Each point is reached from the start by the listed moves, each made once or not at all, plus a little noise. Is the number of moves made odd or even? Then give how often each move was made.

Moves:
(1): [-3.6 -6.0]
(2): [ 7.1 -0.9]
Start: [-0.9 -2.1]
Points:
[-0.8 -1.9] -> even (0, 0)
[ 6.3 -3.0] -> odd (0, 1)

Moves:
(1): [ 2.9  1.8 -2.2  0.5  2.7 -0.5 -2.5 -1.6 -4.6  2.2  1.8 -2.9 -0.8  3.1]
(2): [ 2.5  6.3  1.2 -3.1  2.8 -0.4  1.3  1.7  1.5 -1.0  4.1  2.5  1.3 -5.8]
(3): [-2.2 -2.7  4.1 -0.5  2.2 -1.8 -1.9 -3.0  1.6  1.5 -1.1 -1.1  0.7 -0.2]
(4): [ 0.7  0.8  5.2  6.3 -0.1 -1.6  1.3  1.7 -0.6 -0.8 -0.4 -1.7 -0.3  1.8]
(5): [-1.1  0.6  0.2  0.2  2.2  0.1  1.9  1.1  0.1 -1.2 -3.9 -1.3 -1.4 -0.7]
(6): [ 5.0  1.1  4.6  3.9 -0.6  2.9  0.0 -0.2 -3.5  0.2 -2.5 -1.9  1.0 -3.7]
(7): [ 0.7  2.2  3.5  0.2  0.6  1.4  5.0 -0.6  2.2 -2.2  2.5 -1.3 -0.2 -0.8]
(8): [ 3.5 -3.2  2.2 -1.1  2.0  1.4  0.0  2.7  5.8 -2.0  0.2  1.4  2.1  1.1]
(9): [-2.3  0.7  0.0  2.9  2.8  2.6 -1.0 -3.3  1.6 -1.6  0.5  1.0 -1.3  0.3]
(10): [ 0.9 -0.9 -1.1  0.2  0.8  1.2  1.6  1.8  2.2  2.8  1.3  2.0 -2.2 -1.2]
(11): [-0.2 -0.4 -1.3 -0.8  4.0  0.0  0.7  2.7 -3.3 -1.2  5.5  1.3 -0.7 -0.9]
Start: [ 0.5  3.3 -3.3  0.5 -0.1  3.2 -0.7  0.6  2.2 -4.1  1.4 -1.3  0.7 -2.9]
Points:
[ 5.9  5.8  6.1  4.0 10.6  5.0  2.3 -1.0 -5.3 -5.3  3.8 -8.4 -0.7 -6.1] -> even (1, 0, 1, 0, 1, 1, 1, 0, 0, 0, 1)
[-2.2  1.5  5.0  8.9  5.4  3.2 -1.5 -2.3  7.4 -2.4  1.7 -0.9 -1.7 -1.6] -> even (0, 0, 1, 1, 0, 0, 0, 0, 1, 1, 0)
[ 7.5 -1.1 13.0  9.0  3.6  4.5 -1.3  2.0  5.5 -5.2 -1.8 -4.5  4.0 -3.8] -> even (0, 0, 1, 1, 0, 1, 0, 1, 0, 0, 0)
[ 12.6  12.3   5.3   4.2  13.4  11.5   5.6   1.8   7.9  -6.8   5.6  -1.8
  -1.0 -10.5] -> even (1, 1, 0, 0, 1, 1, 1, 1, 1, 1, 0)
[ 1.9  8.4  1.6  9.4  9.7  4.9  2.5 -0.4 -2.3 -7.4 11.3 -4.9 -2.8  0.7] -> odd (1, 0, 0, 1, 0, 0, 1, 0, 1, 0, 1)
[11.5  4.4  6.9 10.5  6.3  5.4 -0.2  4.4 -0.8 -5.6 -3.7 -8.4  1.6 -1.3] -> odd (1, 0, 0, 1, 1, 1, 0, 1, 0, 0, 0)
